Rows are points. The window is the flat piece filled in between its corners: a triangle in 3 columns, a solid with four corners in 4, and so on. A path goes straight from each point to the next, and from the last back to the first. After which points does the path pass through the window?

Window, 3 rows:
[[ 0.20 -0.40 -0.26]
 [ 0.36  0.30  0.06]
 [-0.25  0.58  0.15]]
Path:
(1): [ 0.38  0.14 -0.55]
(2): [ 0.42 -0.35 -0.45]
(3): [ 0.29 -0.45 -0.05]
(4): [ 0.06 -0.64  0.03]
(5): [ 0.35  0.19 -0.29]
(6): [-0.07 -0.23 -0.58]
(7): [ 0.23 -0.06  0.21]
(8): [ 0.31 -0.32  0.04]
Through the window after points: 4, 6

Window:
[[ 0.38  0.51 -0.11  0.26]
 [-0.20 -0.18  0.65 -0.08]
 [ 0.57 -0.48 -0.35  0.54]
 [-0.22 -0.21  0.14 -0.04]]
Path:
(1): [ 0.12  0.12 -0.14 -0.43]
(2): [ 0.00 -0.06  0.15 -0.20]
(3): [-0.25 -0.21  0.23  0.29]
(4): [0.15 0.32 0.15 0.57]
(5): [ 0.22  0.20  0.10 -0.02]
(6): [ 0.75 -0.02  0.05 -0.12]
(7): [-0.16 -0.58  0.14  0.25]
(8): [ 0.10 -0.08  0.44  0.45]
(9): [ 0.18 -0.28  0.00  0.02]
(10): [1.10 0.03 0.42 0.01]
(11): [-0.03 -0.41 -0.06  0.36]
(12): [ 0.30 -0.17 -0.19  0.51]
Through the window after points: 2, 4, 8, 10

Window, 6 rows:
[[ 0.15  0.62  0.14 -0.18  0.06  0.41]
 [ 0.61  0.27  0.00  0.16 -0.12  0.30]
 [-0.33 -0.45  0.19  0.22  0.51 -0.31]
 [-0.37 -0.61 -0.30  0.27  0.04  0.19]
 [ 0.09 -0.37  0.07 -0.02 -0.26 -0.32]
 [ 0.81  0.08 -0.49 -0.31 -0.26  0.04]]
Path:
(1): [ 0.03  0.15 -0.32  0.01 -0.25 -0.24]
(2): [ 0.14 -0.01 -0.05  0.21  0.09 -0.17]
(3): [ 0.58 -0.13  0.05 -0.28 -0.59  0.38]
(4): [-0.17 -0.43  0.19 -0.16  0.32  0.06]
(5): [ 0.09 -0.06 -0.18  0.47  0.24 -0.51]
(6): [ 0.05  0.20 -0.07  0.33 -0.43 -0.43]
(7): [ 0.47 -0.41  0.08 -0.26  0.07  0.28]
(8): [ 0.14 -0.93  0.04  0.13  0.00  0.18]
(9): [ 0.04 -0.16 -0.11  0.10  0.04 -0.31]
(10): [-0.01  0.21 -0.25  0.00 -0.26  0.26]
(11): [ 0.65 -0.45  0.15 -0.06  0.48  0.34]
(12): [ 0.36 -0.41  0.66  0.10  0.11  0.21]
(13): [ 0.39  0.06 -1.11 -0.07 -0.33 -0.24]
(14): [-0.46  0.01 -0.09  0.18 -0.09 -0.65]
(15): [ 0.42 -0.69  0.09 -0.20 -0.04  0.27]
(16): [ 0.27 -0.60 -0.15  0.01  0.26  0.27]
Through the window after points: 2, 4, 6, 16

Window:
[[-0.13 -0.31 -0.41  0.16 -0.59 -0.18 -0.05  0.11]
 [-0.15 -0.17  0.16  0.33 -0.60 -0.19  0.14  0.44]
 [ 0.50  0.42 -0.11  0.15  0.34  0.08 -0.03 -0.26]
 [-0.68  0.32  0.32 -0.27  0.37  0.57  0.48 -0.29]
 [-0.26  0.24  0.13  0.11  0.40  0.46 -0.25 -0.01]
 [ 0.23  0.01  0.07 -0.16 -0.38  0.19 -0.16  0.07]
 [-0.52  0.24  0.17 -0.40  0.03 -0.35 -0.06  0.04]
 [-0.63  0.08  0.67 -0.30  0.64  0.26  0.15 -0.73]]
Path:
(1): [-0.42 -0.24 -0.58 -0.04  0.43  0.20  0.12  0.60]
(2): [-0.25 -0.29  0.00 -0.33  0.44  0.08  0.12 -0.36]
(3): [-0.51  0.22  0.53 -0.06  0.22  0.23  0.03 -0.42]
(4): [-0.17  0.37  0.04 -0.11 -0.06 -0.02 -0.05 -0.19]
(5): [ 0.07 -0.51 -0.03 -0.12  0.24  0.38 -0.02  0.10]
(6): [-0.05  0.11  0.07 -0.21  0.19  0.09  0.07  0.13]
(7): [-0.34  0.69  0.45  0.11  0.33  0.00  0.01 -0.78]
(8): [-0.44  0.42  0.48  0.16 -0.75 -0.36 -0.21  0.09]
(9): [ 0.11 -0.22 -0.27 -0.16  0.56  0.15  0.27  0.07]
(10): [-0.24 -0.22 -0.33 -0.07  0.51 -0.01  0.05  0.31]
(11): [-0.54  0.37  0.43 -0.11 -0.49  0.38  0.32 -0.48]
(12): [ 0.23  0.22  0.59  0.26 -0.53  0.06 -0.01 -0.48]
Through the window after points: 2, 8, 10

Window (9 x 9):
[[-0.30 -0.22  0.23  0.51  0.12 -0.59 -0.41 -0.02  0.41]
 [ 0.13 -0.65 -0.20  0.09 -0.06 -0.53 -0.22 -0.40  0.35]
 [ 0.25  0.30 -0.61 -0.16  0.64  0.32  0.02  0.16 -0.14]
 [-0.04 -0.19 -0.06 -0.46  0.12  0.14 -0.35  0.36  0.68]
 [ 0.22  0.29 -0.36  0.27  0.00  0.47 -0.46 -0.03 -0.19]
 [-0.03 -0.23  0.26  0.38 -0.40 -0.03  0.35  0.33 -0.44]
 [ 0.39 -0.14  0.06 -0.08  0.55  0.12  0.02 -0.15  0.02]
 [ 0.12 -0.19  0.11 -0.13  0.55 -0.31 -0.14 -0.23 -0.50]
 [-0.65 -0.14  0.21 -0.33  0.60  0.23  0.42 -0.35 -0.14]]
Path:
(1): [-0.03 -0.30 -0.15  0.22  0.18  0.66  0.09  0.62 -0.83]
(2): [ 0.15 -0.11  0.28  0.12 -0.24 -0.71  0.06 -0.47  0.50]
(3): [-0.26  0.59  0.47 -0.08  0.63 -0.22  0.01 -0.34  0.20]
(4): [ 0.25 -0.47 -0.34 -0.04  0.32  0.22 -0.03  0.10 -0.08]
(5): [ 0.64 -0.74 -0.27  0.21  0.45  0.17 -0.70  0.44  0.20]
(6): [-0.25  0.02  0.11 -0.08  0.10 -0.23 -0.07 -0.12  0.22]
(7): [ 0.01 -0.03 -0.11 -0.24  0.02 -0.17  0.10  0.01  0.29]
(8): [ 0.00 -0.35 -0.02 -0.11  0.22  0.09 -0.44  0.19  0.32]
Through the window after points: 1, 3, 5, 7
